Rows are points. The last column is the point's height on a tilted bowl or saddle (a function of degree 2), plus a little noise. Count its main directions that bend up, bend down and stay straight.
In the rows, 128 means zero.

Points, 11 rows:
[[135 145 135]
 [ 75  90 168]
 [107  61 184]
 [ 98 133 134]
 [134 114 137]
 [115 147 132]
 [202 163 207]
 [115 124 132]
 [ 85 168 149]
 [ 93 155 139]
 [126 117 135]]
Directions: 2 up, 0 down, 0 straight

Points (10 x 3):
[[130  99 121]
 [132 127 117]
 [140 136 116]
 [ 93 109 121]
 [108 152 108]
 [115 117 119]
 [128 197 127]
 [ 52 190  29]
 [150 153 120]
 [108  89 133]]
Directions: 1 up, 1 down, 0 straight

Points:
[[132  68 151 161]
 [102 180 136 156]
 [157 142 180 147]
 [128  79 132 153]
 [168 143  94 156]
 [ 79 115 133 159]
 [129 108 109 144]
 [145 125 128 132]
 [156  75 182 168]
 [132 136 127 131]
 [119 127 131 133]
 [143 149 138 132]
 [ 76 150 147 162]
 [ 58 134 122 180]
 [123  43 151 191]
 [155 173  84 168]
 [ 89  99  91 177]
 [176 162 171 158]]
Directions: 3 up, 0 down, 0 straight

Points:
[[131 144  69 144]
 [ 85  87 109  88]
 [141 112 168 121]
 [183 115 134  91]
 [178 100  80  63]
 [ 99 149 118 142]
 [ 79 121 169  93]
 [ 54  85 138  47]
 [101 105  93 121]
 [155  77 159 111]
 [135 157 127 129]
 [134 119 161 128]
 [158 138  92 121]
 [130 172 108 132]
 [156 160  91 116]]
Directions: 0 up, 2 down, 1 straight

Points (22 x 5):
[[117 124 115 148 129]
 [171 103  86 159  99]
 [132 109 180 163  90]
 [156 167 125 169 115]
 [ 92 171 103 101 106]
 [146 110 137 173 104]
 [ 90  86 145 122 100]
 [165 186 179 132  71]
 [ 64 201 111 135  83]
 [105  62 108 153  75]
 [145  77 143  89  83]
 [142 131 103 129 130]
 [126  82 133 107 101]
 [135 119 115  75 101]
 [131 119  91 109 122]
 [124 127 159 110 117]
 [183 161 105 153 106]
 [129 133 105 117 131]
 [ 35 157 159 127  73]
 [ 89 135 113 179 110]
 [103 132 181 132 109]
 [109 101 135 208  70]]
Directions: 0 up, 4 down, 0 straight

Points (23 x 5):
[[132 124 150 128 117]
 [ 85 114 137 105 108]
 [ 95  99 106  82 101]
 [120 140 183  89 106]
 [151 156 144 162 108]
 [151  55 143 126  84]
 [121 137 113 129 122]
 [152 104 187 161  81]
 [131 150 122 161 115]
 [108 107 136 164 100]
 [148  72  96  77  84]
 [ 80 149  83 129 106]
 [ 87  90 104 141  94]
 [111  88 114 140 104]
 [ 95  71 147  37  65]
 [103 110 189 150  84]
 [167 175 118  94  97]
 [142 152 133 146 118]
 [103 123 105  77 108]
 [116 144  74  90 104]
 [148 143 153 209  72]
 [164 108 136 125 108]
 [124 155 205 145  87]]
Directions: 0 up, 4 down, 0 straight

Points:
[[122 138 136  95 109]
 [134 144 127 116 103]
 [163 106  85 140 123]
 [193 167 140  97 173]
 [107 146 178 161 159]
 [184 147 104  77 161]
 [173 136  90 152 139]
 [132 104 136  91 104]
 [128 145 126 132 105]
 [ 79  92 107 175 161]
 [ 48  83 176  98 211]
 [158 142 160 173 150]
 [ 89  58 148 106 151]
 [154 140 109 181 147]
 [143 121 148 139 103]
 [ 97 143 125 144 121]
 [ 78 152 151 168 173]
 [158 140 152 152 125]
 [115  90 148 120 105]
 [174 156 178  54 210]
 [111  90 198 132 158]
 [161 135 151  58 157]
 [165 113 158 116 115]
 [154  96 152 101 112]
 [140 132 163 101 117]
 [130 150 167 148 134]
 [ 81 133  66 130 160]]
Directions: 4 up, 0 down, 0 straight

Points:
[[135 129 117 100 119 130 123]
 [ 92 218 208 139 139 145 153]
 [211 142 169 106 165 116 130]
 [109 185 146 143 178 104 145]
 [162  98 128 108 145 116 132]
 [124 133  87 157 140 106  88]
 [ 89  83 127 116 110  99  89]
 [157 148 113  67  75 159 124]
 [135 172 143 232 124 156  84]
 [106 164 106 142 102 147  89]
 [134 125 157  74 132  95 108]
 [130 139 101  86 153 125 128]
 [107 184 139 119 115  98  99]
 [150 136 110 127  67 134 120]
 [124  58 147 156 109 185 209]
 [135 101 147 117  93 178 146]
 [133 149  95 181 127  90  80]
 [153 161 148 143 157 160 111]
 [110 117  93  88 126 122 110]
 [135 112 134  98 135 164 137]
 [127  98 146 112 103  48  78]
 [179  66 139 191 125 114 145]
 [113 100 117 169  57  93 137]
 [ 89  81 176 179 122 156 203]
 [133 119  96 123 153  59  57]
 [147 139 118 101 131 139 127]
 [ 96 193 166  99 174 161 143]
 [156 100 101 135  91 138 153]
 [128 153 129 216  66 119 101]
 [106  85 105 107 147  59  23]
 [115 221 151  82 135  90 137]
 [124 163 105 123 142 150 114]
 [101 147 188 143 129 130 141]
 [129 121 123 103 141  99 104]
 [140 123 138 105 135 196 125]
 [174 150 162 122 102 140 108]
 [114  83 110 134  84 134 153]
 [124 126  85  62 110 144 144]
 [100  87  72 141  73 124 138]
 [ 89 105 142 136 108 170 132]
 [183 184 101 133 110  91 107]
 [104 112 129 108 202 123  99]
 [156 112 119 140  95  91 124]
 [150  94 104 103 169 159 142]
 [129  97 172  99  59 139 145]
 [155  97 103 101 126 114 140]]
Directions: 2 up, 2 down, 2 straight

Points, 48 rows:
[[103 138 103  81 133  65 134]
 [140 162  91 169 136 114 161]
 [108 137 168 101 176 123 141]
 [159 143  57 114 170 111 153]
 [134 120 107 104 175 128 147]
 [126 135 180 197 102 205  48]
 [116 128 124  93 168 119 133]
 [178 108 151  97  68 162 114]
 [129 169 128 141 172  78 171]
 [ 89  71 197 153 131 135 122]
 [115  69  67 136 151 141 177]
 [161 155 207 113 171 119 197]
 [ 91 119 110 225 159 123 226]
 [ 92 124 109 143 112 104 153]
 [120 136 123 151 116 145 134]
 [114 172 118 141 152 103 156]
 [155 171 102 125 116 178 116]
 [153 171  81 106 182 186 135]
 [ 93 130  95 133 145 134 154]
 [ 70  90  96  77  99 125 151]
 [118 111 124 134 117 142 133]
 [141 171 171  65 106 103 162]
 [129 105  97 170 144  86 171]
 [103 100 147 153  44 115  90]
 [122 107 113  56 148 119 139]
 [ 90 138 201 112 118 152 128]
 [114  73 160 134 111 116 126]
 [148 118 143 108 167  70 173]
 [166 116 120 140 126 138 141]
 [131 106 123 116  70 126 120]
 [113 153 184 135 172 123 169]
 [140 156 113 108 118 158 126]
 [ 82 172 135 162 175 112 182]
 [158 105 171  77 172 167 160]
 [118  81 179 107 157 108 164]
 [ 88 139 143 163 126 172 124]
 [133 130 118 110  64 121 127]
 [176  74 140 154  89 174  84]
 [139  89 141 168 130 142 137]
 [153 148 120  98  63 156 117]
 [151 109 100 119 119 133 145]
 [160 116 106 188  84  76 110]
 [ 85  94 194 156 105 104 149]
 [118 143 182  74 144 127 146]
 [121 186 129 111 143 125 126]
 [138  97 101 111 146 101 151]
 [ 94  39 139 126  76 160  76]
 [ 80 112 118 144 145 146 144]]
Directions: 3 up, 3 down, 0 straight

Points, 60 rows:
[[ 77 155 120  89 127 121 122 169 110]
 [176 207 149 113 134 145 129 114 114]
 [110 117 127 140  85 118  85 133 110]
 [116 130 159  58  56 125  77 154  98]
 [176  73 206 131 110 125 107 120  87]
 [100  97 106  98 104 143  72  99  81]
 [167 142 133 103 137 112 111 125 112]
 [102 168 126 124  58  96 159  61  62]
 [135  72  62 115 141 176 140  93  90]
 [190 149 135  84 140 113 117 108 109]
 [141 149  31 113  62 178  78  64  32]
 [ 32 109 130 148 139 151 139  82  91]
 [169  48 154 152  96 162 160 144  78]
 [168 128 127  93  93 142  64 154  84]
 [109 101 148 106 115 182 108 151 114]
 [109 155 127 122 107 124 165 117 118]
 [123 113  92 117 147  84 149  84  92]
 [ 89 126 123 134  82 105 184 126  93]
 [164 112  90 156 122 157 176 111 108]
 [ 95 151 197 171 145 193  99 151 106]
 [176 143 149 142 120  93 131  89 100]
 [123 165  97 105  96 130  95 121  98]
 [122  88 142 151  81 149 123  89  94]
 [ 88  53 130 115 154 164 177 114  85]
 [ 86 129  96 104  61  97 112 134  81]
 [137 154 141 150 141 188 151 101 127]
 [113 123 122 138 108 160 112 145 119]
 [114 103 130 123 146 156 124 137 119]
 [124 170 128 168 132 155 148 138 124]
 [116 114 164 139  90 144 136 180 128]
 [115 159 128 171 128 128 152  74 115]
 [199 100  95 105 158 149 169  79 121]
 [124 187 124 111 140 150 144 111 131]
 [102 180 142 199 120 104  56  93  96]
 [102 155 119 113 119 119 138 119 119]
 [156 129 142 135 217 115 116  91  98]
 [110 136 139 109 152 134  97 145 117]
 [126 149 198 143  98 129  91  84  93]
 [151 147  53 157 148 119 112 151  95]
 [180 125 117 135 127 135  73 122  93]
 [139  28 118 189 171  89 110 177  72]
 [143 124 173 123 124 153 136 124 124]
 [134  95  75 101 140  68 123 145  66]
 [107  98 131 166 146 169 127 176 113]
 [147 157 133 134 159 165 108 172 111]
 [132 144 141  94 139 124 138  80 124]
 [143  97  98 166 154 155 171 152 103]
 [ 87 137 159 139  94 106  69  77  83]
 [163 179 157 196 112 150 128 101 105]
 [111 141  90 104  92 127 112 112  98]
 [ 95  95 104  98 170  93 142 102  88]
 [176  96 167  96 126  86 153 144  99]
 [151 163 162 118 137 184 138  84 127]
 [115 127 159 188 120  87 160 204 127]
 [ 49 103  98 131 129  95 138 114  84]
 [132  83 188 105 139 127 112 144 112]
 [ 78 164 145  98  22 143 117 167  89]
 [172  72 109 158 176 154 132 130  92]
 [159 140 166 157 181 123 101 105 104]
 [120 105 211 111 161  97 133 132 100]]
Directions: 1 up, 6 down, 1 straight

Points, 71 rows:
[[105 160 125 159 139  88 156 114 115]
 [184 122 141 173 178 136 117 121 127]
 [162 109 137 134 112 116 136 130 120]
 [ 44 100  99 149 150 125 117 103  83]
 [ 83  71  94  98 111  97 158 137 111]
 [105  93 141 161  59 123 130 149  76]
 [ 58 131 107 180 183 145 123 165  23]
 [157 182 130 128 115  81 144 108 130]
 [137 133 136  48 142 119 122 104 149]
 [ 90 100 194 145 140  61 135 119 138]
 [132 164 110 166 106 168 171 106 124]
 [129 149  93 174 192 116 100 120 112]
 [132 122 137 112 141 167 116 126 119]
 [104 123 146 138 138  89 109  66 113]
 [139 119 155  89 107 130 148 148 139]
 [168 120 167 109 137 138 141 153 138]
 [161  93 176 124 191  51 121 114 175]
 [139 203  93  91 155 104 152 206  92]
 [112  49 116 100  75 141  87 114 111]
 [148  57 101 180 140  80 114 101  83]
 [106 123  93  76 149 162 196  40 173]
 [ 77 157 159 177 189 122 216 186  42]
 [121 129 176 128 103 132 100  96 111]
 [ 94 131 149 170 135 135 120 192  59]
 [172 128 106 215  97 164  91  48  56]
 [ 93 149 128  96 102 147 134 151 124]
 [152 140 129  85 156 164 108 183 111]
 [158  99  89 149 147 153 110  78 116]
 [ 54  79 127 112 123 157 138 106 139]
 [156 114 139 111  93 161 135 157 119]
 [ 97  83 123 164 132 139 121 155  74]
 [159  60 150 130 191  52 166 131 183]
 [108 155 135 116  86 165 105 134 120]
 [134  85 126 185 116 105 134 126  87]
 [129  90 103 112 138  88 104 130 122]
 [ 80 154 139 123  70 123 152 122 122]
 [164 117 169  84 179 203 161 142 130]
 [133 103 102 145  96 151 148 109 111]
 [118 154 178 105 154  89  30  66 101]
 [127 159  37 115  93 130 127 159 108]
 [155 163 128 119 136 140 151 165 114]
 [138  91  84 113 140 130 151  68 137]
 [154  90 142 134  87 122 142 130 113]
 [109 166 137 116 160 164  90 128  99]
 [117 117 131  90  95 143  47 105 119]
 [ 80  98 150 146 105 131 146  67 124]
 [ 99 135 150 113 100 116 104 139 127]
 [132 117 194 101 182 111 161  92 163]
 [ 98  87 121 188 161 149  71  98  34]
 [144  91 104  80 144 181 152 127 141]
 [135  53 137 156 157 127 167 121 142]
 [164 186 170 109 141 126 217 139 116]
 [112  70 141 133 179 147 159 131 134]
 [122 136 130 152 160 108 142  97 123]
 [124 121 114 148 137 123 192 129 118]
 [144 163 169  72 136  43 101 143 191]
 [139 214 133  61 163 156 133 108 107]
 [187 101 140 136 137 166 149 126 136]
 [134 143 135  99 161 130 112 102 128]
 [122 148  94 106 195 139  83 121 115]
 [123 178 130 118 115 116 130 123 126]
 [174 120 143 123 100 123 155 140 122]
 [132  76 132 123 116 158 155 113 138]
 [ 98 150 100 171 159 194 134 111 105]
 [157 162 154 140 127 131 175 195 107]
 [112 105  78 130 162 136 114 140 106]
 [152 131 125  98  79 109 158 122 112]
 [138 151  92 168 157 182 177 126 132]
 [ 96  94 116 172 126  92 105 144  67]
 [148 164 116 133 132 210 109 125 108]
 [179 117 102 110 147 179 130 125 127]]
Directions: 3 up, 3 down, 2 straight
